Each point is reached from the start by the listed moves, each made once or not at all, plus a little noise. Say if it took an odd or an even number of moves. Then give how often each move was made.

Moves:
(1): [ 38 -30  15]
(2): [ 30  -4 -32]
Start: [-10  -2   2]
Points:
[-11  -2   4] => even (0, 0)
[ 29 -33  18] => odd (1, 0)
[ 60 -35 -16] => even (1, 1)

Moves:
(1): [  7   2 -26  14   8   8 -10   5  -5  -5]
(2): [ 11  19  -6 -13  -6  12 -18  -3   3   6]
(3): [ 22   3  10   1   3  -8  -4  -4   6 -12]
(4): [  8   8 -16  20   7 -17 -10  11   6  17]
(5): [-18   8   0  11  27  10  20  17   1 -11]
(6): [-14 -17  12  -9   6  22  -4   6  38   3]
(7): [ 10   4   2   2 -13   7  14   4   1   3]
(8): [  3   1   9 -12 -11   5 -12  28  11  -8]
Start: [ 23   8 -10 -10  -3   5   9   4  -4  -2]
Points:
[ 41  17 -40  14  -2   5 -23  43   9   1] => odd (1, 0, 0, 1, 0, 0, 0, 1)
[ 12   1   9  -2  35  29  22  20  40 -20] => odd (0, 0, 1, 0, 1, 1, 0, 0)
[ 24   5  22 -23   9  42  24  55  54 -26] => odd (0, 0, 1, 0, 1, 1, 1, 1)
[ 35  45 -48  10  20  26 -19  60  14  -1] => odd (1, 1, 0, 1, 1, 0, 0, 1)

Moves:
(1): [ -2   4 -11 -10  -2  -5   8 -14  -2   9  -5  -2]
(2): [  4 -12   4   3  21  -3  17 -10   2   1 -12   8]
(3): [  4 -24  -3  -8   2 -21   2  -8  -9  15  11   7]
(4): [  5   7  11   2 -16  -7  15   9  -5 -10  11   7]
(5): [  3  -8  -6  -8  10  -7   6   9 -13  -7  16 -35]
(6): [ 27  -1   1 -13   5   3   1  -4  -7  -1  10   8]
(7): [-46  -1   7 -15 -14  16 -12  -8  -3 -12   1 -11]
(8): [  6  -4   9 -37  -9  -9  16  15 -22  -7 -11 -17]
(9): [18  3 11  6  5  2  1 -2 19 10  6  5]
(10): [-10   5  17  14   5  16  12   6 -19  -2 -12  -8]
(11): [  1  -1  -9 -14  10 -12   5   3  -5  12   3   4]
(12): [  6  -9 -10   9   2  11  11   8  18   4   4  -3]
Start: [  1  14 -10  13 -10   9   3  18 -12   8  -9   8]
Points:
[ 57 -11   8 -38  -5 -15  22  19 -33  24   8  12] => even (0, 0, 1, 0, 0, 1, 0, 1, 1, 0, 0, 0)
[ 38 -20  11  21  11   8  60  20 -32  14   2  28] => even (0, 1, 1, 1, 0, 1, 0, 0, 0, 1, 0, 1)
[-19  -5  -1 -15  22   4  19  11 -13  11   5 -21] => odd (0, 1, 0, 0, 1, 0, 1, 0, 1, 0, 1, 0)
[ 31 -20   1 -33  -1 -25  28  31 -37  19  15 -30] => even (0, 0, 1, 0, 1, 0, 0, 1, 1, 0, 0, 0)
[ -7 -35   7 -29  -4   3  37  13  -8  19  -9  -1] => even (0, 1, 1, 0, 0, 0, 1, 1, 1, 0, 0, 1)
[ 33   6 -38 -15   4   6  28  11  -9  34   2  16] => even (1, 0, 0, 0, 0, 1, 0, 0, 0, 0, 1, 1)
[ 32   2 -10 -21  -1   0  36  43  -3  26  -5  -2] => even (0, 0, 0, 0, 0, 0, 0, 1, 1, 0, 1, 1)
